Each point is reached from the start by the listed moves, each made 0, 1 or 2 times, or once backwards (-1), plus a little noise. Is the number of moves made odd or even? Then give how often each move was made.
In the rows, 128 means zero.

Moves:
(1): [146 125 143 118 150]
(2): [138 154 149 141 105]
(3): [ 99 146 132 104 131]
Start: [ 97 150 109 151 137]
Points:
[120 216 183 132 137] => odd (2, 2, 1)
[ 98 202 134 185  70] => odd (-1, 2, 0)
[108 107  82 161 160] => even (0, -1, -1)

Moves:
(1): [134 147 132 113 134 123]
(2): [111 134 131 131 132 119]
(3): [121 142 153 121  99 139]
(4): [161 128 126 170  85 110]
(5): [142 143 170 123 126 113]
(6): [135 151 152 131 140 146]
Start: [121 127 131 122 131 124]
Points:
[154 219 229 154 123 104] => odd (1, 2, 0, 1, 1, 2)
[106 164 142 171  84 132] => even (0, 2, 1, 1, -1, 1)
[187 148 149 233  92 107] => odd (-1, 1, -1, 2, 0, 2)
[149 111 169 163  39  90] => odd (-1, 0, 1, 1, 1, -1)

Moves:
(1): [158 134 126 126 125 152 122 115]
(2): [120 125 115 119 132 132 116 131]
(3): [116 118 146 135 123 144 133 131]
(4): [123 138  86 162 101 138 104 109]
(5): [149 115 125 163 108 133 124 144]
(6): [108 112 119 134 148 114 158 147]
(7): [121 146 136 118 125 135 142 152]
(8): [130 120 110 130 110 122 129 119]
Start: [144 136 156 128 137 128 128 120]
Points:
[ 93  33  99 187 121 122 158 144] => even (0, 2, 2, 0, 1, 2, -1, 2)
[154  89  96 239 116 136  98 140] => odd (0, 1, 0, 1, 2, 1, -1, -1)
[ 69  55 224 141 198  88 227 167] => even (-1, -1, 2, -1, 0, 2, -1, 0)
[166 111 226 117 130 160 169 121] => even (1, -1, 2, -1, 0, 0, 0, 1)
[147 167  94 186 113 215 102 112] => odd (2, 1, 1, 2, 0, 1, 1, -1)
[175 103 139 182 177 103 167 139] => even (1, -1, -1, 0, 1, 2, -1, -1)

Moves:
(1): [129 149 117 126 137 114 130 142 115 128 138 122 130 113]
(2): [129 127 153 119 118 122 140 105 128 133 144 142 119 130]
(3): [130 126 141 122 126 118 123 136 141 132 129 132 135 131]
(4): [129 121 129 133 132 125 130 146 128 120 141 127 126 123]
(5): [146 118 137 121 132 128 115 120 132 133 135 118 127 128]
(6): [130 127 121 117 136 148 112 114 137 119 135 110 134 147]
(7): [140 137 145 131 126 137 147 141 124 129 128 118 147 126]
(8): [128 124 119 112 142 130 134 128 118 134 125 119 116 126]
(9): [125 125 137 125 142 107 116 118 138 119 114 119 133 142]
(10): [114 135 127 131 126 125 132 122 129 142 131 115 132 136]
(11): [125 120 110 141 123 131 138 122 144 117 148 138 133 117]
Start: [150 134 139 135 128 131 121 114 129 128 124 123 127 134]
Points:
[168 142 249 121  97 110 145 113 131 140 152 143 143 147] => odd (0, 2, 1, 1, 0, 0, 1, -1, 0, 0, -1)
[109 185  84 153 143 115 143 134 126 123 186  85 149 124] => even (2, 0, 0, 1, -1, 1, 0, 0, 0, 2, 1)
[186 184 210  93 140 106 177  92  95 185 196  60 144 117] => odd (2, 2, 0, 0, 2, 0, 2, 1, 0, 2, 0)
[150 184  67 142 167 165 157 208  73 107 167  75 142  95] => odd (2, -1, -1, 2, -1, 1, 1, 1, -1, 0, 0)
[108 144  80 114 185  79 108 155 121 133 108  87 108 138] => even (1, -1, 1, 1, -1, 0, -1, 2, 1, 1, 0)

Moves:
(1): [148 124 130 120 130 121 110 146 124 123 116 132]
(2): [119 145 144 134 118 142 118 124 128 128 128 127]
(3): [132 138 122 127 130 125 132 127 125 130 133 137]
(4): [132 127 138 121 142 145 126 153 122 134 110 141]
(5): [125 131 128 128 131 127 120 126 131 140 133 126]
(6): [143 139 131 112 116 166 136 151 136 131 130 125]
(7): [129 155 127  95 111 128 125 105 128 139  94 119]
(8): [119 127 138 135 122 119 138 136 139 137 132 133]
(9): [137 108 140 137 126 127 135 117 128 132 135 132]
(10): [135 127 123 169 136 120 143 137 123 132 141 117]
(11): [140 112 133 121 143 115 123 117 140 114 121 136]
(12): [132 103 118 150 135 131 116 147 139 126 125 153]
Start: [135 135 139 141 124 132 137 115 125 126 149 146]
Points:
[173 210 158 183  79 139 124 140 132 155 152 117] => even (2, 2, 1, -1, 1, 1, 1, 1, 0, 2, 0, 0)
[214  75 101 223 150  41 124  85 102 138 150 149] => even (2, -1, 1, -1, 1, -1, 1, -1, 2, 2, 0, 1)
[ 96 247 180  23 105  96 106  45 138 175  65 156] => odd (0, 1, 2, 1, 2, -1, 2, 2, -1, -1, 1, -1)
[195 137 204  67 132 178  93 148 166 150  31 203] => odd (1, 1, 0, 2, 1, 1, 2, 1, 1, 0, 2, 1)
[179 193 174 113  52 180 172 141 144 218 131 132] => even (1, 0, 1, 0, 2, 2, 2, 2, 2, 1, -1, 0)
[137 187 155  93  97 141 181  73 126 166  90 169] => odd (-1, 0, 2, 1, -1, 0, 2, 1, 1, 0, 0, 0)
[213  98 195 193 165 141 149 232 140 156 129 176] => even (2, 0, 0, 2, 1, 1, 0, 2, 1, 2, 1, 0)
[193 146 210 129  81 214 146 219 130 169 144 179] => even (2, 1, 1, 1, 0, 2, 0, 2, 2, 0, -1, 0)

Moves:
(1): [118 127 129 120 146 128 120 129 136 118 117 146 120 109 151 129 118 154
 113 141 122]
(2): [123 134 128 134 121 131 123 135 144 127 122 118 118 143 129 123 137 126
 123 132 132]
(3): [147 126 137 139 135 122 140 104 132 135 122 141 120 128 140 129 134 129
 131 130 113]
(4): [127 122 117 145 129 131 133 146 133 138 143 120 115 129 134 137 125 129
 132 136 132]
(5): [116 131 116 123 138 121 126 126 126 124 119 139 120 125 136 123 137 129
 123 123 127]
(6): [129 112 136 119 118 131 131 116 136 127 128 118 125 121 141 115 121 107
 135 126 119]
(7): [128 123 134 127 135 128 128 129 132 132 132 119 120 124 120 130 127 131
 133 130 129]
(8): [127 129 146 138 131 128 123 115 113 134 139 138 125 126 137 130 120 133
 136 113 126]
(9): [117 124 128 118 130 133 126 143 127 129 130 130 132 126 135 125 139 140
 117 138 129]
(10): [119 121 123 115 117 128 123 122 130 127 124 140 127 133 120 127 116 145
 142 148 119]
(11): [128 135 127 124 123 125 122 126 132 127 134 125 128 126 127 124 130 134
 118 135 134]
(12): [113 128 135 132 138 128 126 122 139 122 134 135 131 123 121 135 130 130
 139 130 123]
(13): [121 131 132 124 142 130 129 125 125 127 125 132 129 123 134 132 125 122
 144 126 132]
(14): [121 130 126 120 140 128 130 128 117 118 131 125 125 141 138 118 114 130
 131 120 121]
(15): [122 132 121 124 140 117 133 126 123 123 112 123 139 112 135 122 114 151
 138 133 120]
(16): [135 138 121 115 123 131 129 127 125 130 125 136 129 128 138 131 136 134
 135 121 122]
(17): [137 120 127 128 142 135 112 121 121 134 122 136 135 129 120 129 127 118
 133 128 122]
(18): [113 123 118 127 139 131 125 122 130 128 125 120 118 127 130 141 136 143
 130 138 126]
Start: [130 131 140 127 104 119 133 135 126 139 125 124 131 125 128 117 119 131
 126 102 132]
Points:
[ 38 116 110  90 194  72 165  48 127  95  94 136  94  81 178 112  66 218
 209 116  53] => odd (0, -1, 1, 0, 2, 1, 1, 0, -1, 1, 0, 2, 0, 2, 2, 0, -1, 2)
[ 82  98 108  57  45 155 155 196 156 121 170 119 103 161 169  89  81 115
 178 125 100] => even (0, 0, -1, 2, 0, 2, 0, -1, 1, 2, -1, 1, 0, 2, -1, 2, -1, -1)
[118  65  85  79 103 183 115 177 145 193 126  78  95 158 118 152 143 152
 209 187 101] => even (-1, 1, 0, 2, -1, 1, 2, -1, 2, 2, -1, -1, 1, 0, 0, 2, 2, 2)
[116 123 199 104 202 117 170  91 114 108 122 177 164  74 231  93  79 146
 164  95  68] => even (1, -1, 2, 0, -1, 1, -1, 0, 2, -1, 0, 2, 2, 2, 1, 0, 0, -1)
[114 130 156 130  70 102 128  77 222 137 111 180  55  89 240  94 134 195
  95 162  83] => even (2, 2, 2, 1, 1, 2, -1, 1, 0, 1, 2, 1, -1, -1, 0, 1, -1, 0)
[ 49 120  92  85 157 115 170 121 173 104  98 129  68 108 249  99  79 177
 191 151  76] => even (1, 1, 1, 2, 1, 2, -1, -1, 0, 1, 0, 1, 2, 2, 1, 1, -1, 1)
[100  93 123 118  99 151 124 158  83 156 179 134 142 140 140 128  85 109
 203  89 105] => odd (-1, -1, -1, 2, 0, 1, -1, 1, 1, 1, -1, 1, 0, 1, 0, 1, 1, 0)
[157 123 220 102 181 134  82  53 152 128 107 177  82 135 199  65  94 126
 113 100  84] => even (2, 2, 2, -1, 0, 1, 2, 1, 0, 0, 2, 0, 1, 2, -1, 0, 2, -1)
[165 144 134 121 122  95 177 114 173 136  72 138  45 113 248  73  97 190
 118  99  70] => odd (2, 2, 2, 1, 1, 1, 2, 0, -1, 0, -1, -1, -1, 1, 1, 2, -1, -1)

Moves:
(1): [126 123 122 130 120 131 135 124 122 113 123 128 128 129 129 121 130 118
 129 140 142 113 127]
(2): [135 107 136 108 120 138 120 105 116 110 143 127 128 130 137 141 136 138
 119 123 106 120 138]
(3): [114 128 133 137 125 124 134 110 131 129 119 139 114 125 133 112 146 124
 116 144 134 126 122]
(4): [119 130 118 113 133 132 131 116 135 132 109 125 132 119 122 134 111 126
 135 137 145 120 153]
(5): [126 123 130 126 133 132 123 118 123 126 140 132 127 122 121 124 131 132
 121 136 136 128 125]
(6): [128 117 121 117 134 120 119 124 138 119 132 125 121 134 132 125 132 130
 113 134 126 133 127]
(7): [126 123 137 124 130 125 128 122 134 140 129 119 132 127 109 125 120 137
 133 125 119 131 143]
(8): [128 124 128 135 135 148 124 125 127 147 133 130 116 124 116 132 113 129
 130 128 122 121 133]
(9): [136 143 125 130 139 129 130 140 138 124 128 129 126 126 126 124 134 130
 138 145 135 122 134]
(10): [142 138 117 115 129 120 131 116 120 135 116 125 141 115 129 124 120 126
 118 123 129 127 151]
(11): [122 128 129 137 128 131 117 126 140 125 125 125 135 128 134 121 123 132
 122 129 137 119 126]
(12): [117 110 132 109 138 119 129 124 128 121 131 126 139 127 126 126 116 127
 121 134 120 106 138]
(13): [119 120 132 136 127 113 132 118 137 119 123 121 123 133 137 139 122 117
 124 150 144 110 126]
(14): [122 125 132 129 125 124 127 135 130 127 129 131 122 119 129 135 127 135
 121 120 116 125 132]
(15): [126 128 129 118 131 136 132 143 133 129 139 126 135 139 126 147 131 118
 116 119 127 136 135]
(16): [122 130 112 130 132 120 132 128 130 132 127 128 127 126 134 132 135 137
 123 118 119 135 135]
(17): [141 126 126 129 132 137 129 128 120 120 123 127 134 119 131 131 132 133
 128 124 121 138 128]
(18): [152 135 136 150 140 108 127 145 127 121 133 151 133 132 110 116 119 135
 124 123 125 125 116]
(19): [129 124 121 129 122 120 134 130 135 126 137 134 123 126 133 121 130 128
 128 130 132 130 116]
(20): [119 129 130 124 130 133 131 101 130 116 131 119 118 124 136 124 120 131
 136 126 130 122 136]
Start: [122 129 141 121 121 136 132 122 137 141 143 125 139 117 135 129 129 109
 130 133 118 128 126]
Points:
[ 43 170 103 167 151  91 146  80 232 113 148 156  52  75 174  74 192 159
 115 187 173 154 110] => even (-1, -1, 2, 1, 2, 1, 0, -1, 2, -1, 1, -1, 0, 2, 0, 2, 0, 0, 2, 2)
[162 174  81 175 131   7 179 146 179  94 135 206 126 109 141  69 200  99
  46 207 182 109 117] => odd (2, 0, 2, 0, 1, 1, 0, -1, 2, 2, 0, -1, 1, 1, 1, 2, -1, 2, 2, -1)
[ 59 103 115  72 167 134 166  47 160 133 156  75 146  84 134 162  97  98
 120 214 151  29 230] => even (1, 0, 0, 0, 2, -1, 1, 1, 2, 1, 0, 2, 2, 0, 1, 2, 0, -1, 0, 1)
[149 105 108 116 199  90 138 132 179 134 139 108 167 115  73 144  77 127
 130 213 145  70 194] => odd (1, 0, -1, 1, 1, 1, 2, 1, 2, 0, 0, 1, 2, -1, 0, 2, 1, 1, 0, -1)
[131 106 129 140 133 170 123  90 124 152 168 153 111 122 125 183 101 107
  92 124 123 116 138] => even (0, 1, 0, 1, 1, 0, -1, 2, -1, 0, 0, -1, 1, 0, 1, 1, 0, 1, 0, 0)
[118  86 106  90 157 129 147  66 151 112 168 176 136  67 123 151 138 119
  14 203 121  20 228] => odd (2, 2, 2, 1, 2, 0, 0, 2, 2, 2, 1, 1, 1, 2, 2, 2, 0, 1, 1, -1)
[100 107  53  30 119 162 167  12 123 118 151  89 123  78 155 109  94 122
 175 149 123  71 219] => odd (2, 1, -1, 1, 0, 0, 0, 1, 1, 1, -1, 1, -1, -1, -1, 2, -1, -1, 2, 2)
[193 158 146 167 134 133 158 168 105  92 223 230 106 105 144 144 246 161
  69  88  30 174  99] => odd (0, 2, 2, -1, 1, -1, -1, 0, 2, 0, -1, -1, -1, 2, 2, 2, 1, 2, 1, 0)

Moves:
(1): [131 127 124 129 125 123 136 127 127 131 117 135 130 134 124 126 131 137
 131 131 123 129 125 127]
(2): [139 120 127 112 125 147 121 133 114 129 136 127 129 115 132 135 120 143
 119 121 119 129 135 119]
(3): [122 122 129 138 117 119 141 135 125 128 125 127 143 133 112 133 122 134
 121 117 143 129 150 122]
(4): [128 131 120 130 124 114 134 139 127 117 128 130 124 127 131 117 130 134
 125 127 131 131 135 128]
(5): [136 133 128 117 132 132 134 133 129 130 132 126 129 123 147 131 136 125
 133 131 125 128 126 127]
(6): [131 122 122 121 130 136 124 121 132 134 141 128 132 139 146 133 126 130
 134 133 113 132 118 135]
(7): [122 119 136 116 118 125 113 128 130 127 132 128 140 122 124 148 123 142
 120 131 118 133 127 130]
(8): [145 132 143 114 134 136 131 135 119 109 132 139 110 135 136 111 132 115
 145 123 132 129 133 141]
(9): [135 135 125 116 133 114 134 141 125 121 130 126 105 123 125 141 123 134
 144 115 127 130 136 124]
(10): [132 123 133 122 121 131 132 118 131 129 132 120 126 130 122 136 124 134
 122 128 129 134 127 118]
(11): [145 128 133 123 133 120 133 134 117 121 128 126 124 140 135 124 139 121
 124 131 131 120 125 135]
(12): [125 129 127 130 125 130 130 132 123 127 129 124 125 126 128 125 129 128
 129 125 120 128 117 140]
(13): [127 136 138 138 126 141 130 128 125 125 127 126 131 121 141 125 138 128
 125 145 124 115 130 140]
(14): [123 126 134 124 131 140 121 131 128 129 133 127 125 125 138 113 135 123
 131 133 118 114 127 121]
(15): [127 126 135 128 130 137 126 128 124 127 125 133 122 133 133 127 134 120
 128 136 121 133 129 130]
(16): [150 125 128 121 116 118 116 129 127 129 120 131 124 114 131 121 132 121
 126 119 125 122 133 137]
(17): [126 135 125 133 127 128 147 123 123 124 132 133 136 131 138 129 115 120
 122 144 130 120 121 122]
(18): [122 134 121 129 131 137 140 129 126 132 133 127 135 136 123 125 126 128
 117 138 133 124 136 127]
(19): [128 133 125 127 119 120 130 125 123 136 129 127 128 135 134 126 128 134
 128 125 131 133 126 126]
(20): [125 137 113 124 129 126 144 131 129 121 132 134 129 133 138 136 132 133
 126 122 121 129 130 123]
(21): [129 142 117 129 130 123 148 133 114 115 131 126 130 141 122 123 132 121
 138 125 132 137 132 117]
(22): [113 127 124 127 127 149 117 129 136 119 123 116 126 124 130 132 119 125
 120 136 126 123 118 122]
(23): [149 137 153 141 124 128 129 135 139 128 124 142 126 131 124 121 133 117
 126 128 129 122 130 134]
(24): [119 134 137 121 145 120 132 116 128 129 131 112 122 135 127 141 119 134
 128 117 110 139 137 119]
Start: [123 133 122 117 126 137 127 119 123 118 134 123 130 131 139 121 117 119
 135 139 131 137 125 123]
Points:
[183 145 190 143  82  88 174  98 154 140 100 130 157 170 201 108 139  96
  75 191 115 103 106  93] => odd (2, -1, 1, 1, 2, 0, 0, -1, -1, 2, 2, -1, 0, 1, 1, 1, 2, -1, 2, 0, -1, 1, 2, 1)
[204 139 138  54  72  94 181 200  36  22 159 136 129 113 136 134  91 163
 125  93 146 143 203 146] => odd (0, 2, 2, 2, 0, 0, 2, 2, 1, 0, 1, 1, 1, -1, -1, 1, 1, 0, 0, 0, 1, 0, 0, 0)
[ 60 153 121  21 174 217 192 144  91  57 184  33  89 137 193 234 102 172
 111 145  28 152 146  64] => even (0, 1, 1, 0, 2, 0, 1, 0, 2, 2, 1, 2, 1, 1, 2, -1, 0, 1, -1, 2, 0, 2, -1, 2)
[117 210 104 111 139 216 196 155  79   7 131 133  74 131 191  82 128  24
 144 233 146  93 106 173] => odd (-1, -1, -1, 0, 0, -1, 0, 2, 1, 0, 0, 1, 2, -1, 2, 1, 2, 2, -1, 1, 1, 2, -1, -1)
[138 130 127  98 138  26 212 122 103 145 142 102 109 207 133 133  97 187
 151  81 134 192 181  85] => odd (2, 0, 2, 2, 1, 1, -1, 0, 1, 1, 1, 0, -1, 0, 0, -1, 0, 0, 2, -1, -1, -1, 0, 2)
[147 173  97 124 132  89 210 156 115  99 121 120 131 169 152 103 167 121
 213 110 147 139 169  94] => even (2, -1, 2, 0, 2, 1, -1, 0, 1, 0, 0, -1, 1, 1, -1, 0, -1, -1, 0, 0, 2, 0, 0, 0)
[152 207 111  80 129 136 182 146  58  17 129 100  64 185 228  80 166  65
 133 154 111 133 136 186] => odd (-1, -1, 0, 1, 0, 0, 0, 2, 0, 0, 2, 1, 2, -1, 2, 2, 0, 1, 2, 2, 1, 2, -1, 1)
[202 178 166  70 149  73 189 200  65  45 134 160  30 116 191  58 149  54
 206  61 127 114 229 123] => odd (-1, 0, 2, 1, 1, -1, -1, 2, 2, -1, 0, 0, 0, 2, 2, 2, 1, -1, 0, 1, 0, -1, 0, 1)
[132 157 115 110  98 153 147 160  86  70 137  81 116 152 110 119 105 105
 152 109 165 156 172 145] => even (-1, 0, 2, 0, 0, 1, 0, 1, 1, 0, 0, 1, 1, -1, 0, 1, -1, 1, 1, -1, 2, 2, 0, 0)
[139 177 170 118  95 184 172 170 119  85 129 143 142 160 211  85 160  67
  83 224 161  62 121 151] => odd (0, -1, 1, 0, 2, -1, 1, 1, 0, 0, 2, 0, 1, 1, 1, 0, 1, 2, 2, 1, -1, 2, 1, -1)
[123 167  62 173  50  58 195 152 119  94  98 151 191 191 121 116 128 144
 106 146 122 157 170 142] => odd (2, -1, 2, 2, -1, 2, 1, -1, 0, -1, 0, 0, 1, -1, 1, 2, 0, 1, 1, 1, 2, 1, 1, 0)

Moves:
(1): [123 128 119 128 131 138 132 122 136 131 125 121 120 126 137 127 129 134
 115 134 119 115 128 145 134 131]
(2): [127 130 121 133 129 121 128 138 119 128 135 129 135 129 125 129 121 127
 126 131 127 125 126 124 115 133]
(3): [134 146 134 135 135 125 121 135 123 135 128 130 133 123 146 136 125 135
 122 123 129 131 133 121 119 127]
(4): [129 139 140 130 121 130 134 119 132 125 123 111 136 125 111 138 120 130
 138 128 128 127 142 131 118 133]
(5): [127 130 127 128 135 126 138 119 132 125 132 124 123 134 118 109 126 124
 132 131 136 134 126 128 129 127]
(6): [129 135 124 126 129 125 130 127 127 117 140 130 134 129 145 133 124 128
 131 125 117 136 129 125 116 130]
(7): [123 126 125 130 135 126 132 125 129 122 134 130 125 128 121 134 135 121
 118 130 129 129 125 127 125 124]
(8): [131 128 119 127 127 121 130 119 134 135 130 129 134 130 126 120 131 123
 132 126 126 133 124 134 127 134]
(9): [125 122 135 129 126 140 142 126 125 136 135 126 133 122 134 129 134 135
 127 127 120 137 138 124 118 129]
(10): [118 130 133 123 130 120 122 122 116 128 137 127 126 125 143 129 133 127
 121 121 127 125 116 120 133 110]
(11): [126 128 120 123 130 124 133 136 131 128 126 125 122 127 130 123 125 122
 127 130 126 132 132 134 136 131]
(12): [127 130 131 125 129 132 131 127 125 125 125 126 125 128 122 131 130 129
 125 119 116 133 128 135 127 122]
(13): [126 130 127 124 122 122 140 134 122 129 131 129 124 143 139 136 135 127
 135 130 133 133 127 134 135 130]
(14): [128 140 127 119 136 128 130 132 116 144 137 130 136 124 141 132 136 133
 135 130 138 126 115 124 126 128]
(15): [124 136 125 136 121 128 126 134 127 119 133 129 133 120 127 141 116 135
 129 132 122 128 134 127 130 123]
(16): [125 126 135 115 128 119 136 140 129 128 121 143 136 127 132 123 129 122
 128 130 130 139 122 120 128 126]
(17): [122 139 135 130 128 128 126 118 131 129 136 141 124 126 119 127 130 131
 133 121 114 130 134 127 131 137]
(18): [129 132 121 134 124 133 115 139 114 138 131 130 132 135 130 139 117 126
 125 139 119 118 126 118 128 131]
(19): [126 126 129 123 130 135 130 131 120 125 135 134 124 132 131 125 128 127
 118 130 132 136 128 134 129 129]
(20): [129 141 119 141 135 124 121 150 126 129 139 125 153 128 126 117 134 122
 139 131 127 129 141 131 113 129]
(21): [123 140 128 137 121 130 140 126 124 126 119 129 126 117 123 116 137 123
 127 120 118 121 122 126 132 134]
(22): [122 120 113 126 134 122 114 116 135 137 128 131 106 132 129 125 121 119
 130 129 132 125 126 143 129 119]
(23): [133 129 120 131 123 130 137 119 132 122 133 133 123 125 122 133 122 126
 133 116 128 116 136 141 130 122]
(24): [120 121 133 147 144 121 120 125 124 126 123 127 147 119 123 132 124 115
 127 117 131 134 111 116 131 128]
Start: [145 131 140 134 120 132 124 139 144 130 122 131 132 121 142 120 121 131
 147 121 116 120 125 126 125 133]
Points:
[132 133  75  99 135  99 126  70 165 135 127 131  77  89 218 127 125  93
 125  85 104  65  65 158 162  89] => odd (1, -1, 0, 0, -1, 2, 1, 1, -1, 2, 2, -1, -1, 1, -1, 0, -1, 0, -1, -1, 1, 1, 2, 0)
[150 215  95 166 117 123 157 194  83 145 200 121 172 155 116 174  84 131
 167 133 109 108 172 158 110 158] => odd (0, 2, 1, 1, 1, -1, 1, 1, 0, 0, 2, 1, 2, 1, 1, -1, 1, 2, 1, 1, -1, -1, 2, 0)
[142 165 163 184 144 112 104 111 160 122 144 167 180 101 115 137  25 111
 157 118  81 207 155  64 118 176] => odd (-1, -1, 2, 1, 2, 1, 0, 2, 1, -1, 2, -1, -1, -1, 2, 1, 2, 2, 1, -1, -1, 0, 0, 2)
[106 183 198 136 146 129  84 154  91 132 121 168 168  68 128 135 131 136
 142  99 122 132  63  58 152 100] => odd (-1, -1, 0, 0, 0, -1, 0, -1, -1, 1, -1, 1, -1, 2, 2, 1, 1, 0, 1, 0, 1, 0, -1, 1)
[175 197 143 117  87 134 134 171  98 123 136 146 190 110 160 143 103 148
 164 106  66  85 126 105  60 163] => odd (0, 2, 0, 1, -1, 2, -1, 0, -1, 0, -1, 1, -1, 1, -1, 1, 0, 1, 0, 0, 1, -1, 1, -1)
[ 75 158  94  94 192 126 129  91  80 200 224 131 103 144 249 170 113 115
  82 130  58 174  71 152 101 121] => even (2, 1, 1, 1, 1, 2, 2, 2, 2, 2, 2, 2, 1, 2, 0, 0, 1, 2, 2, -1, -1, 2, -1, 1)
[126 174 171 140 101 124  99 158 111 105  90 190 105  74 198 135  82 133
 114  78  46 140 105  72 141  79] => even (-1, -1, 2, -1, 0, 1, -1, -1, 0, 1, 0, 2, -1, -1, 2, 2, 0, 1, 0, -1, 2, 1, 0, 0)
